Rows are points. Each copy is the shape, with its points in the same order, turned, moved and blurred by noise. Some copies are also mirrored. Which?
(in the rows, 128 means zero)

Shape, 7 rows:
[[ 98 109 125]
 [ 72 148 196]
 [158 144 197]
 [113  63 126]
 [ 87 109 137]
 [ 98 169  35]
 [ 96 158  93]]
Copy 1 (7 x 3):
[[109 111 151]
 [138 160 204]
 [179 179 122]
 [129  74 121]
 [110 118 157]
 [ 18 141 105]
 [ 63 143 134]]
Copy 1 is: only turned
Copy 2:
[[ 91 116 125]
 [ 82 135 208]
 [136 190 173]
 [ 71 138  93]
 [ 76 115 136]
 [155  32 103]
 [134  77 134]]
Copy 2 is: mirrored
Copy 3, 7 rows:
[[139 141  79]
 [142 216 116]
 [139 154 182]
 [181 115  78]
 [149 155  86]
 [ 46 109  51]
 [ 86 139  81]]
Copy 3 is: mirrored
Copy 4:
[[157 137  89]
 [125  63  54]
 [163  48 132]
 [201 147  86]
 [154 123  76]
 [ 66 207 111]
 [ 96 154  99]]
Copy 4 is: only turned

Shape, 8 rows:
[[149 181 133  70]
 [113  99 171 231]
 [ 89  65 162 189]
 [155 113 129 153]
 [ 91 113 129 158]
 [174 124 111 125]
 [110 124 128  85]
 [ 67 102 213  83]]
Copy 1:
[[114 192  92 119]
 [ 42  84 226 136]
 [ 88  72 223 104]
 [ 72 104 137 116]
 [118 109 178 138]
 [ 84 117 100 116]
 [140 143 129 101]
 [142 171 205  43]]
Copy 1 is: mirrored
Copy 2:
[[ 60 117 111  87]
 [234  99 123 132]
 [218 120 151 165]
 [153 129 139  78]
 [162 153 119 141]
 [119 140 144  58]
 [ 89 144 141 132]
 [ 96  91 170 200]]
Copy 2 is: mirrored
Copy 3, 8 rows:
[[100  71 159  96]
 [194 210 168 181]
 [162 195 128 206]
 [165 154 125 118]
 [131 175 135 163]
 [153 132 121 103]
 [ 97 108 127 150]
 [111  81 159 240]]
Copy 3 is: only turned
Copy 4:
[[117 162 168 105]
 [212  29  83 158]
 [182  52  43 137]
 [161 103 112 168]
 [134  66  85 128]
 [142 135 129 173]
 [109 134 110 103]
 [169 125  68  36]]
Copy 4 is: only turned

Shape:
[[102 108 112 130  82 138]
 [ 95 110  96 120 122 111]
 [109 106 148 110 192 158]
 [104 124  94 137  96 160]
 [116 218 103 108 233 157]
 [146 107 158 119 111 151]
 [ 96 120 108 142  95 143]
 [107 116  99 131 160 117]
 [ 90 127 192 146  86 149]
 [140 118 112 114  64 109]
 [132 126 107 113  93 105]
 [187 137 106 151 139  96]]
Copy 1 (12 x 6):
[[ 98 103  95 103 124 104]
 [113 118  91 100 132 152]
 [106 142 166 118 190 155]
 [ 74  94 112 109 113 118]
 [ 69 188 176 189 131 221]
 [122 117 138 140 157  84]
 [ 85 115 106 101 118 116]
 [122 130 126 106 133 172]
 [ 85 164 119  97 153  57]
 [117  96  69 134 119  90]
 [126 114  79 142 123 120]
 [167 128 134 165  89 135]]
Copy 1 is: mirrored
Copy 2 (12 x 6):
[[151 139  79 143 109 139]
 [145 118  96 115 131 183]
 [ 62 105 146 103 111 150]
 [130 137  61 122 112 139]
 [ 47  68  94  27 197 131]
 [128 134 142 129 106 103]
 [129 150  78 135 117 147]
 [120 122 107  84 133 183]
 [ 97 163 114 181 141 115]
 [185 133 102 136 122 121]
 [171 119 104 120 134 137]
 [164 150 140  48 149 119]]
Copy 2 is: only turned
Copy 3, 12 rows:
[[175 150 109 101 146  98]
 [149 165 118 138 131 129]
 [ 68 145  93 130  92 117]
 [158 160 110  90 156 125]
 [  7 156 131 130 164 203]
 [134  92  98 112 137 100]
 [157 159 122  90 147 111]
 [128 178 132 127 111 142]
 [115 118 130  95 156  39]
 [185 115 120 129 154 105]
 [177 127 123 146 153 128]
 [158  92 158 126 111 173]]
Copy 3 is: only turned

Shape, 11 rows:
[[ 80 119  55 141  60  57]
 [196 190 176 164 110 143]
 [129 131 113 177 149 125]
 [ 61 153 166  80 174 159]
 [195 136 161 135  49 176]
 [193 126  85 149 118  53]
 [104  90 160 124 168 104]
 [ 79 173 151 120 122 191]
 [170  69 146  71 128 148]
 [170 188 199 144 128  93]
 [102 121  58  71 149 152]]
Copy 1:
[[164 124  86 236 142  73]
 [164 157 165  55 143 112]
 [122 150  97 117 145  80]
 [ 68 115 119 137  34 138]
 [174  64 153  64 162 116]
 [147 168 130 162 219 117]
 [ 49 122 127 151 136  99]
 [128 103 107 111  43 113]
 [ 90  60 111 120 167 178]
 [134 156 207 101 131 118]
 [112 104  40 171 103 164]]
Copy 1 is: mirrored
Copy 2, 11 rows:
[[104 211 168 185  73 104]
 [118 127 171  88 212 198]
 [106 158 104 115 164 131]
 [ 79  38 117 110 129  87]
 [183 107 178 137 163 218]
 [128 209 170 173 202 121]
 [ 82 105  89 174 167 111]
 [112  66 134  82 104 133]
 [171  76 131 193 181 126]
 [ 64 112 179 116 212 175]
 [165 119 135 135 117  44]]
Copy 2 is: only turned

Shape, 13 rows:
[[ 82  72 136 155 125 154 153 122]
 [196 104 135 123 175 156 112  99]
 [ 76 158 122  98 210 164  91 143]
 [172 163 177  79  96  88 108 161]
 [138  92 148  45 163 165  84 170]
 [106 129  89  54  98 105 164 100]
 [169 178 130 141 199 188  69 194]
 [149 171 163 161 207  95 191 128]
 [146 113  89 136  88 174 184 118]
 [112 122 159 141 143  69 198 161]
 [112 125  93 114 101 171 131  89]
 [191  65  73 140 223  82  76 202]
 [ 89 116 125 110 106 144  68 177]]
Copy 1, 13 rows:
[[120 117 175 129  85 144 190  85]
 [104 159 128  67 191 126 202  98]
 [168  68 177 116 211 157 145  90]
 [ 61 148 113 134 179 149  97 165]
 [ 84 116 220 107 213 123 149 136]
 [ 39  54 136  80 124 171 135 107]
 [191 131 138 116 234  73 136 127]
 [176 169  98  62 139 188 112  92]
 [ 80 103 119  84  86  87 164  82]
 [132 150 137  93  82 190 111 134]
 [ 79  70 126 117 135 117 183  77]
 [181 131 167  32 184 128 208 229]
 [110  81 177 171 160 117 159 153]]
Copy 1 is: only turned
Copy 2:
[[ 97 147 162 112  94 108 159 100]
 [160 145  96 159 182  92 121  75]
 [180  46 172 144 144 139 170  72]
 [ 94 103 122  91 225 178  87 120]
 [190 112 169  75 190 140 119  47]
 [ 78  61 125  97 117 140  69  55]
 [232  90 101 141 186 174 170 131]
 [ 70  95  79 177 189 152 200  83]
 [103 140  82 126  78 149  97  86]
 [ 37 110 102  96 158 153 189  88]
 [130 102 138 136  85 136  75  93]
 [193  90  56  40 198  57 191 101]
 [158 100 177  62 136 149 119 135]]
Copy 2 is: only turned

Shape:
[[103 164 160 101 136  83 129 122 101]
 [106 144 115 161 117 182 140  79 136]
 [121 120  91 172 137 125 197 142 115]
 [158  98 113 140 116  75 186 131  73]
 [196  89 116 174 129 108 118 193 232]
 [116 129 161  89 128 119 131 148 177]
 [124 139 182  93 130 143 113 114  95]
 [166  89  86 168  97 156 163 163 127]
 [118  91  70  67 113  88 156 145 140]
 [108 154 181 100 192 143 155 138 129]
 [117  59 160  67 159  93 108  94  32]
 [ 30 100  86 150 201 174 131 121 110]
 [ 79  90  91 117 170 133 178  78 111]
 [139 145 110  79 167 122 113 125 138]]
Copy 1 (14 x 9):
[[132 107 173 137 127 136  81 134  94]
 [146 200 121 139 119  68 132 129 128]
 [ 60 186 153 119 118 114 149 157 122]
 [ 58 130 133  89 100 141 141 165  73]
 [ 88 138  83 151 107 202 158 150 235]
 [132 131 141 156 119 167 119  91 149]
 [177 128 142 133 145 138 127 114  82]
 [ 79 176 100 136 110 139 207 155 125]
 [ 47 107 115 167 102 135 131  96  96]
 [147 151 189 108 169 136 112  86 134]
 [117  99  91 100 188 144  91 110   7]
 [ 77 213 141 166 220  73 100 115 104]
 [ 71 182 118 115 146  82  97  92  93]
 [119  91 126 141 146 107 123  98 140]]
Copy 1 is: mirrored
Copy 2:
[[108 191 118 199 123 131 138 156 110]
 [152  91  53 141 124 112 127 131 104]
 [165 135 147 116 128 124 134  94  75]
 [158 173 162 131 115 180 110 146  63]
 [124  98 194  54  72  96 130 151 191]
 [110 135 137 172  80 120 159 133 168]
 [105 160  73 179 128 169 147 157 136]
 [168 125 128  65  95 154 105  99 124]
 [161 132 183 191  98 165  90 108 138]
 [ 90 144 112 174 150 137 199 124 131]
 [162 187 120 206 166 232 135 191 128]
 [203 124  97 183 212 110 150  87 145]
 [190 106 129 193 158 153 145 123  88]
 [ 88 121 141 178 143 142 111 137 153]]
Copy 2 is: mirrored
Copy 3 (14 x 9):
[[108  92 164 159  80  94  98 137 139]
 [153 167 104 124 132  85 117 136  79]
 [134 179 149 169 170 139 118 143 142]
 [132 132 151 214 127 180 124 123 141]
 [140 108 155  44 178 202 184 123 164]
 [110  92 143  98 100 114 150 177 145]
 [103 116 119 136  47 112 108 137 113]
 [122 178 119 139 161 177 174 111 127]
 [ 76  82 125 181 164 142 162 172 131]
 [107 136 129 111  77 105  75 185 166]
 [ 64  90 129 201  50 181  65 159  75]
 [ 62 184 141 122 170 102  54 189  67]
 [116 142 116 178 157 126  80 200  86]
 [ 88  80  98 124 126 115 100 143 142]]
Copy 3 is: only turned
Copy 4:
[[ 47 133 115 122 133 122 121  95 119]
 [158 169 188 101 119 114 120 119 123]
 [152 194 107  75 145 104 135  94 173]
 [ 81 199  85  73 181 100 106 128 176]
 [193 129  33  41  99 174  84 169 134]
 [102 105 109  97 110 181 136 130 138]
 [ 77  96 157 109 157 122 114 126 125]
 [180 173 101  66 157 104 128 167 159]
 [102 184  76 137 157 180 155 151 167]
 [102  88 142  85 152 151 137  60 134]
 [ 38 121 139 162 222 134  58 126 190]
 [173 141 158 180 129 134 118  51 198]
 [130 196 160 136 165 157 113  78 184]
 [117 128 102 133 163 170 123 108 102]]
Copy 4 is: mirrored

Shape:
[[138 117 156 133 119 102 144 130 212]
 [135 135  21 126 132 147  34 112  80]
 [119 141 143 148 107 160 171 184 130]
 [ 80 122 207 127 132 141 167 136 103]
 [ 98 172  81 159 161 183  60 109 122]
 [ 94 133  84 183  84 154  44 111 100]
 [128 151  45 175 128 148 101  76  83]
 [163 161 164 104 120  57  91 129 178]
 [157 121 169 130 114  76 152 154 197]
 [151  86 128 155 150  85 118 131 170]
 [ 55 140 117 120 111 114 150 135 148]
 [101 104 143 105 105 186 141 126 122]
 [128 117 161 123  98 166 172 103 153]
 [144  95 153 121 138 105 129 144 189]]
Copy 1 (14 x 9):
[[122 177 169 183 136 121 105 115 171]
 [137 102  85 100 220 103 239 119  79]
 [146 123 220 104 132 130 143 142 155]
 [110  87 190 120  94 156  90 148 113]
 [106  75 151 136 205  63 197 136  83]
 [130  53 116 103 229 105 160 109 126]
 [122  90  97  75 169  54 202 113 115]
 [117 149 151 202 136 153 147  47 144]
 [133 181 177 178 125 141 103  83 167]
 [144 180 136 147 157 106 104  91 118]
 [ 65 128 172 115 153 149 139 141 156]
 [142  97 156 123 133 150 139 187 133]
 [143 111 158 149 103 119 119 169 165]
 [144 178 160 172 147 138 114 116 132]]
Copy 1 is: mirrored
Copy 2, 14 rows:
[[124 121 194 107  99  91 153 160 136]
 [ 99 158  95  92 140  93  13  56 215]
 [160 141 131 166 141  84 132 107  84]
 [166 125 129 125 149 144 108 166  52]
 [ 89 183 116  85 192  81  62 101 151]
 [ 79 202  75 104 111  81  50 119 150]
 [ 75 130  62  98 157 104  69  82 178]
 [ 88 121 229 120  77 134  95 132 138]
 [133 120 203 135  80 120 162 144 128]
 [124 145 160 108 105 140 145 139 179]
 [132 114 132 150 150  75  92 175 126]
 [180 123 108  98 129  83  86 131  90]
 [154  98 131  89 113  81 134 136  78]
 [156 133 188 107 101 116 140 150 147]]
Copy 2 is: only turned
Copy 3:
[[133 123  99 181 175 140 143 135 120]
 [ 55 124  84  74  24 116  99  57 154]
 [119  64 157 109 161 138  98 132  95]
 [158 112 174  86 143 143 163 168  81]
 [ 90 140  66  55  78 124  83  95  87]
 [102 118  75  34  97 156 113  67 157]
 [103 154 117  64  80 100  76  52 146]
 [151 131  94 204  95 190 138 118 119]
 [134 111 125 205 164 167 136 134 124]
 [ 87 156 116 163 142 152 132 135 152]
 [122 109 135 108 150 129 168  79  74]
 [130  76 128  82 126  89 152 144 116]
 [167  94 131 118 156  92 133 144 125]
 [105 120 111 178 149 139 149 155 126]]
Copy 3 is: only turned
Copy 4:
[[137 142 221  95  98 112 120 158 193]
 [ 72  56 132 121 155 138 224 142  62]
 [165 144 109 101 143  69 146 130 184]
 [122 170 101 119  81 107 140  79 219]
 [105 102 146  48 141 115 214  88 102]
 [ 79 123 139 108 108  72 211 140  58]
 [ 74 128 115  86 165 141 168 127  63]
 [112 104 249 142 114 100 108 112 166]
 [161 148 221 142 107  92 106 148 186]
 [150 154 193 131 102 147 140 157 144]
 [ 86 163 149 122 146  95 174 143 198]
 [103 121  97  89  85 109 164 151 193]
 [114 151 124  69  95 112 107 145 196]
 [156 145 196 115  89 134 136 154 188]]
Copy 4 is: only turned

Shape:
[[125 127 177 107 130 102 185  89 153 174 103]
 [133 155 103 180 104  77  79 189 193  96  63]
 [143 157 148 175 118 148 151 112 116 120  93]
 [126 119 174  74  67 143  70 152  97  84 141]
 [119 207 112  75 165 136 117  54 103 115 149]
 [141  96 164 103 149 119 123  65 132  88 125]
 [195 168 140 128 187 132 135 116 151 147 124]
 [102 151  93 218 185 137  82 146 190 123  58]
 [128 124  39 167 140 130 121 183 152 104  69]
 [135 133 122 171 103 126 135  84 182 133 147]
 [ 56 107 190  42  78 136  82 138 101 114 184]
 [ 80 112 156  88  83  76  84 149  87  65 172]
 [ 79 140 184  55 103 142 128 166 129  42 187]
 [ 97  92 137  95  94 124  79 146 134 110 183]
 [143 153 133  83 124 151 128  74 169 112  97]]
Copy 1 (15 x 11):
[[114 170 184 104 113 108 167 128 137 175  93]
 [205 141  69  99 120 146  91 215 149 139  62]
 [124 127 118 118 132  91 152 142 167 129 106]
 [133  65 190 180 101 125  92 178 145 123 114]
 [108 129 185  58 119  98 126 154 119 114 212]
 [ 95 125 164 137 120  75 113 130  66 119 113]
 [ 68 182 116 109 139 142 151 155 124 127 150]
 [168 143  20  81  96 100 115 188 116 184 123]
 [216 112  63 110 115 159 146 143 120 130 126]
 [144 126 129 113 189  90 130 138 135 179 115]
 [127  17 249 156  76 125  91 157 127 176 130]
 [134  22 204 107 114 133  68 157 116 124  80]
 [122  13 222 142 113 121 143 218  97 131 105]
 [130  46 180 142 133 142  72 146 107 164 120]
 [151 155 169 140 128  79 146 160 119 147 151]]
Copy 1 is: mirrored
Copy 2:
[[ 65 111 143 152 164 111 152 106 121  95 162]
 [132 106 138 113  51 198 206 129 142 178 151]
 [166 100 133 142 127 104 153 110  85 126 125]
 [174 108 160  99 129 150  75 207 156 121 154]
 [ 85 117 103  93 175 123 105 176  56 137  76]
 [ 98 150 141 105 119  69 123 166 133 103 132]
 [126 189 129 153 142 144 171 135  84 115 108]
 [144  98 121  91  49 160 231 103 114 121  63]
 [158 143 131  85  74 187 167  61 135 183 100]
 [ 95 103 159 171  82 110 137 121 115 153 101]
 [114  84 118 112 151 147  34 215 198  95 143]
 [129 109 108 101 129 126  95 214 207 171 163]
 [137 117  63 123 105 147  35 203 150 123 187]
 [116 111 141 129 106 145  77 177 194 128 117]
 [ 85 132 156  95 120 128 118 140  64 110 122]]
Copy 2 is: only turned
Copy 3, 15 rows:
[[148 146 158 175 100 112  89 107  90 120  58]
 [151 181  75  91  94  88 167 181 162 117 159]
 [ 93 156 124 136 144  78 113 143  85 146 114]
 [193 116 149 131 188 119 189  77 110 179 143]
 [112 142 206 142 150 133  59  59 125 112 188]
 [162 154 135 114 118 160  91  80  69 151 129]
 [ 93 201 145 164 127 163 128 120 111 118 125]
 [120 156  57 129  96 123  98 219 125  92 196]
 [ 90 118  84 114  59 109 156 172 145 134 173]
 [123 145 135  92 133 132  80 157 132 126  86]
 [240  55 153 165 193 136 151  51 127 142 125]
 [208  88 105  89 170 113 171  36 129 122 143]
 [186 125 100 150 197 129 122  25 150 181 134]
 [185  83 118 104 168 167 154  93 137 139 124]
 [153 172 184 148 119 137  85 131 122 183 141]]
Copy 3 is: only turned

Shape, 15 rows:
[[118 153  80 142  91 136 114  54 112 127 148 117]
 [177 155 160 175 146 111 169 114  35  89 116 130]
 [141 114  48  79 102 102 118 122  63  98 104 123]
 [213 161 143 111 166 152 148 141 145  83 180 177]
 [160 145 162 102 119  83 156  96 144 127 191 172]
 [198 130 119 164 104  46 118  89 183 151 137 122]
 [133 142 126 127 104 112 148 139 121 154 198 142]
 [118 108 211 124  94  77 109 136 123 130 109 245]
 [146 180 117  82 144 122 148 166 123 103 101 116]
 [188  96 103  60 175 112 155 163 117 184  45 120]
 [134 146  99 137 174 120 164 144 194 139 103 156]
 [148 138 206 171 115 219  61  80 119  75  88 155]
 [ 82 145 127 126 184 151  86 111 166  92 171 141]
 [124 115 155 119 157 110 175 133 177  80 135 143]
 [109 186 136  56 123 134 116 113 109 107 157 189]]
Copy 1, 15 rows:
[[123 187 121 150 114 140 127 160  75  88 138 182]
 [169  93 155 177  68  64 154 176  98 110  90 139]
 [228 196 147 165 110 134 135 136 144  78 142 141]
 [163  97  96 123 111 149 180 150  63 112  79  40]
 [147 121 120  97  98 180 126 140  70 159  75 112]
 [112 143 149  84 108 176 204 183 148 145  93 168]
 [143 132  87 145 127 153 135 114 100 150  95 155]
 [156  64 163 123  55 180 138 114  91 202 190 123]
 [193 112 114 125 159  95 126 169 136 111 131  98]
 [235 105 198  68 179 100 167 111 149 104 127 131]
 [161 120 134 111 191 122 198 169 100 167 133 102]
 [ 73  95 142 125  44  85 165 138  59  66 213  80]
 [ 92 146 137 163 170 138 127 139  78 131 150  66]
 [144 142 133 104 132 101 147 153  97 182 119  73]
 [186 114 116 140 122 174  76 140  58 115 143 102]]
Copy 1 is: only turned
Copy 2 (15 x 12):
[[176 147 112 160 117 178  88 118 128 113  96  95]
 [155 178  73 120 111 113 152 178 185 177 175 103]
 [190 141 106 109 171 137 177 117 120  80 117  85]
 [ 86 146 147 194 109  67 156 165  89 161 150  71]
 [ 89 140 120 201 114 151 165 107 106 176 133 115]
 [126 100  84 126  72 163 125 116  44 169 139 152]
 [122 162 114 204 155 138 130 125 107 130 127 150]
 [144  78 119 185 126  83 175  45 166 211 166 156]
 [103 150 150 109 124  88 159 144 138  82 137 126]
 [128  64 185  70 180 133 174 177 104 113 187 146]
 [ 81 116 157 120 131 110  80 113  95 126 190 114]
 [171  81 146 148  77  54  80 151 202 205  73  88]
 [111 181 189 150 140  97  76  85 116 170  90  85]
 [ 45 126 116 123 144  95 123 105 127 165 132 107]
 [127 152 180 200 123 109 168  86 158 117 120  90]]
Copy 2 is: only turned
Copy 3 (15 x 12):
[[ 93  84 139 166  72 101 162 150 132  76 132 159]
 [ 53  91  96 177 149 168  83 139  95 127 141  92]
 [121  90 136 171 138  96 147 199 126 129  54 117]
 [115 181  81 140  77 175 105 113  76 163 105 154]
 [129 141 120 127  46 125  70 137  74  96 140 124]
 [ 63 180 136 134  34  83 100 143 152  85 129  87]
 [121 122 141  88  80 148  95 141 108  81 124 135]
 [197 176  93 174 114 125  41 184 130  76 193  86]
 [137 123 121 146 123 139 127  94 115 132  66  92]
 [116 170  95  91 179  67 152 125 105 127  76  40]
 [124 210 118 137  98 156 163 109 111  74  97  82]
 [133 130  71 218 123 140 156 110 171 161 249 143]
 [157 178 182 182 111 147 154  95 103 103 152 173]
 [139 175 162 155  75 168 135 123  81 124 137  71]
 [200 112 104 166 100 123 106 117  86  96 107 161]]
Copy 3 is: mirrored

Shape, 18 rows:
[[131 107 108 171  32 109 134 229 143  98 141 174]
 [124 119  76 173 180 160 109 174 145 136 146  49]
 [110 107 135 180 131 207 142 138 138 155 122 134]
 [ 96 196 137 133 163 165 101 170 116  92 146 167]
 [ 39 146  96 176 175 190 183 199 119 134 142  87]
 [ 98 162 153  71 105 158  71 198 188 139 130 160]
 [ 80  82  77 114  98 148 129 122  70 170 134 113]
 [104 138 101  81  59 112 146 125 110 119 182 150]
 [ 63 172  91 196 132 111  97  75  53  94 130 103]
 [ 86 126  69 188 119 210 186 195 147 121  64 161]
 [172  86 166 153 176 145 148 131 143 136 125 163]
 [128  71 150 116 161 119 129 144 110 134  82 137]
 [ 59  91 143  69  69 150 164 117 197  68 119 193]
 [108 162 161 144 175 116 107 128 120 185 171 115]
 [161 123 127 156 134 179 135 157 134 159 164 123]
 [155 142 218 102 149 159 132 140 116  98 166 105]
 [135 167 188 117  64 191 158  84 175 133 103 164]
 [100 161 110  90 157  98 199 133 129 138 157 103]]
Copy 1:
[[ 40  68 100 206  60 122 136 102  54 118 123 167]
 [ 47  78 151 116 187  78 124 180 137 149 115 149]
 [ 82  98 159  95 151 148 147 140  77 104 163 152]
 [ 91 108 113 106 151 123  58  65  93 146 131 107]
 [ 53  58 189  51 135  48 112 114 105 127 143 140]
 [ 62 133 134 173 135 145 145  60  93 188 142  63]
 [ 59 125 118  55  84 133 184 143 126 142  92 176]
 [ 89 119  95 134  91 131 174  58 133 118  65 152]
 [ 89 165  97  73 124  92  59 124 176  96 118 206]
 [ 53  82 124  80 113  61 149 148  13  82 175 121]
 [141  64 144 129 136 192 125 174  99 104 136 119]
 [131  98 129 114  81 163 130 182 116 164 128 122]
 [136 109  81 149  52 111 214  48 112 112 187  88]
 [ 82 116 195 116 147 179  92 119 169 123  96 123]
 [ 79  74 154 132 167 155 143 136  88 117 112 154]
 [180  77 168 146 154 163 114  84 119 172 113 148]
 [161 160 148 152 138 161 183  74  67  73 151 134]
 [131  96 169 103 107  89 147 105 153 104  57 101]]
Copy 1 is: mirrored
Copy 2, 18 rows:
[[ 55  15 109 172 161 108  49  98 119 156  92 153]
 [107  21  87 108  95 193 134 179 140 170 196 121]
 [145  43 137 167 109 175 104 136  84 108 183 151]
 [ 75 104 127 201 132 208 169 104 122 139 146 147]
 [ 90  35 105 194 121 193 159 170  63 181 214  90]
 [ 52  50 146 175 131 123 184 146 143  91 118 213]
 [158  44 123 106 100  88 149 110  85 136 151  87]
 [103  85 125 151 164  68 143  83 147 108 147  96]
 [101 117 114  77 155 214 148 115  70 147 145  48]
 [123   7 156 226 125 187  88 180  70 140 117  97]
 [162 109  87 174  88 167  65 157 136 105 155 183]
 [165 102  68 156  94 128 130 159 102 127 117 161]
 [102  75  99 218 181  99 134 134 118   8  98 118]
 [ 99 144 129 120  86 161 145 146 112 140 194 165]
 [139  61 130 151 109 157  97 131 139 141 196 163]
 [147 124  74 153 174 156 151 118 150 130 187 203]
 [149  98 191 173 199 140  99 139 119  52 153 175]
 [112 134 103 184 140 111 148 182 144 147 194  85]]
Copy 2 is: mirrored
Copy 3 (18 x 12):
[[219 123 111 194  42 105 101 148  83  75 147 160]
 [120 166  69 107 116 188 133 141  77 124  56 120]
 [139 160 114  74 118 105 131 190  89 121 113 159]
 [134 104 118 115  96 104  94 113  49 209 110 148]
 [ 90 148  78  94 113 136  63 202  33 128 105 102]
 [163 164 162 102  49 148 100  82  68 173 179 164]
 [108 176 150 184 143 156 124 210  98 135 123 177]
 [151 125 149 209  72 149 109 186 122 184 154 164]
 [ 67  90  74 191 157  97 178 171  72 179 109 149]
 [125  99 103  76  90 114  64 194  61  62 124 196]
 [172 146 137  84 130  94 107 130 168 136  83 142]
 [140 160 147 134 176 121  99 112 140 117 125 155]
 [139 149 115 139  64 114  48 153 167 163 227 208]
 [108 156 154 121 111 114 155 133 108 186  93  77]
 [176 154 133 100  93 136 137 171 106 145  79 133]
 [204 140 128  97 151 133 118 131 126 219 135 101]
 [166 100 160  62  81 104 150 181 152 176 206 171]
 [103 106 138 148 108 171  70 171 139 172 121  89]]
Copy 3 is: only turned
